Rows are points. Examples show where two turns around zero, p and q, send a point. Write where each new point lands after one turn and then the other. Backwards means that the second turn is done in reverse. Each puzzle has new turns, and all numbers are rounded.
In the rows, 128 means zero.

Turn p:
[ 51 122  80] -> [135 218 113]
[165 135 121] -> [151  97 126]
[138 147 139] -> [131 115 148]
[160  93 163] -> [ 97  83 107]
[126 143 136] -> [127 127 145]
Turn q:
[149 144 150] -> [127 158 144]
[118 116  63] -> [101  93  77]
[159 101 131] -> [152 151 103]
[ 86 152 168] -> [131 109 188]
Where do these land?
q, then p backwards: [ 94 125 132] -> [155 143 143]
p, then q: [165 194 140] -> [190 171 140]
p, then q: [130  81  91] -> [ 86 119  86]
p, then q: [124 112 149] -> [130 102 132]

Turn p:
[ 93 150 115 155 112  72] -> [ 80 121 134 154 181 116]
[101 128 126 145 157 152] -> [153 123  91 133 146 135]
[149 173  75  80 162 107] -> [172 112 179 151 139  67]
[141  44 137 118 130 136] -> [108 100  91  98  65 126]
[161 125 168 105  95 158] -> [133 156 154  90  93 161]
[126 184 127 143 146  69] -> [118 105 172 173 178 130]
[127 136 128 114  88 169] -> [135 179 129  98 122 128]
[167  83 142 184 137 139] -> [112 123  94 163  75 167]
[ 85 131 135 107 126 150] -> [142 133 110  90 156 123]
Turn q:
[145 110 151  88  98 134] -> [134 136 173 128 118  89]
[ 98 136 108 170  97 122] -> [145 156  99 122  95 161]
[ 86 186 174 137 103 124] -> [126 211 121 118 157 139]
[118  89 100 109 171 112] -> [ 90  75 135 109 118 140]
[192 105 144 109 137 101] -> [108  99 139 171 123  75]
[182 122 105  89 129 117] -> [130  89 126 128 122  68]
[ 86 186 114 185 128 169] -> [173 163  82 113 159 188]
[117  89 127 138 161 145] -> [119  93 149 135 130 164]
Where do these land?
p, then q: [140  86 112 157  92 112] -> [132 164 113  91 100 157]
q, then p backwards: [141 166 185 151 119  83] -> [120 147  80 182  86 132]
p, then q backwards: [104  96 113 159 177  94] -> [178 125 100 149 176 111]
p, then q: [131 162 152  96 102  97] -> [100 148 168 135 167 131]
p, then q: [102 152 128 130 153 172] -> [141  87 103 139 149 101]
q, then p: [178  79  97 143 190 156] -> [ 99 103  57 127  64 138]
p, then q: [104 167 109  94 120 130] -> [ 86 122 120 142 160 104]
q, then p: [ 97 118 174 111  99 163] -> [155 129 164 115 139 184]
p, then q: [156 126  82 112 100 144] -> [115 176  98 133 118 101]

Turn p:
[117  91 127 174 152 118 116 114 118] -> [129 148 139 147 166 107 161 156 125]
[ 94 184 152 137  81 151 109 119  99] -> [ 99 112 103 170  85 185 144 132 120]
[156  94  90 142 143 141 115 128 148] -> [149 118 126 128 154  77 123 129 103]
[169 122 145 125 141  80 202 137 107] -> [134 189 184  98 123 128 126  79 144]
[119  98  90 117 152 148  89 162 114] -> [116 112  96 109 181 117 114 142  93]
[123 200 154  90  60 118 112 101  82] -> [ 88  88 123 164  82 200 135  75 148]
[124  96 114 154 116 109 117 151 171] -> [120 122 125 101 121  76 154 152 122]
[124 107 111 117 117 148 158 101 125] -> [135 149 105 151 129 106 109 109 146]
[ 66 193 153  94  95 151 124 143 124] -> [ 91 111  89 131  74 195 105 149 142]
[193 178 174 105 131 155 184 151 116] -> [184 156 152 105  80 182 103  77 107]
[133  72 145 121 157 116 109 114 155] -> [160 120 128 107 168 100 147 146 161]
[117 101  81 160 191 102 102 113 177] -> [130 111 166 128 172  63 114 191 127]
Turn q:
[148 179 130 142 129 132  82 137 106] -> [146  99  96 104 171 111 123 154 111]
[131 100 108 136 155 137 194 182  81] -> [102 121 127 195  95 144 176 178 143]
[112 149 164 146 122  78  96 136 152] -> [119 141 159  89 175 103 107 139 146]
[137 139 121 132 170 132  92 139 187] -> [147  97 125  83 111 104 110 124 176]
[ 98 156 120  98 175  97 129 136 116] -> [125  94 165 102 135 125 180 135 130]
[157  62 134 112  91 129 107  71 131] -> [145 140 147 150 113 164  58  85  97]
[140  57 150 106  36 178  81  60 141] -> [115 159  99 137 121 174  27  44  77]
[137 152 107 108 117 106 132 147 166] -> [130 140 137  87  98 103 129 148 121]
[134 145 137 146 140 124 184 113 108] -> [155 159 131 157 136 136 171 140 134]
[100 111  84 170 122 154 182 135  87] -> [110 138 107 208 112 102 171 122 121]
[115 158 153 114 150 142 129 151 134] -> [117 121 113  96 140 141 156 139 151]
Where do these land?
p, then q: [156 109 123 132 165 151  78 173 136] -> [130  78 145 155 108 176 140 163 117]
p, then q: [159 110 154 128 164 157  72  79 105] -> [177 108 116 177 106 147 114 149 185]
q, then p backwards: [122 100  91 181  86 136 181 145 157] -> [ 97 118  98 167  91 142 195  94 140]
p, then q: [131 126  99 132  88  84 151 105 156] -> [115 174 175 112 149 108 113 108 125]
q, then p: [114 104 101 136  58 151 111 152  92] -> [ 57 135 122 167 161 139 142 153 107]
p, then q backwards: [ 77 107 149 183 164 120  91 122 139] -> [144 164 144 146 144  96 161 183  84]
q, then p: [131 166  80  96 103 132 162  71 145] -> [117 137 153 163 111 152 122  43 136]
q, then p: [148 125 123 124 118  79 125 156 129] -> [117 124 123  87 127 162 153 133 120]
p, then q backwards: [119 121 138 107 174 137 148 134 108] -> [150 130 179 135 112 118 121 116 135]
q, then p backwards: [147 131 159  72 134 119 145 162 163] -> [ 98 156 175 117 139 103 145 172 144]
p, then q backwards: [105 210 191 116 153 141 144 110  78] -> [171  58 189  82 142 138 169 118 106]
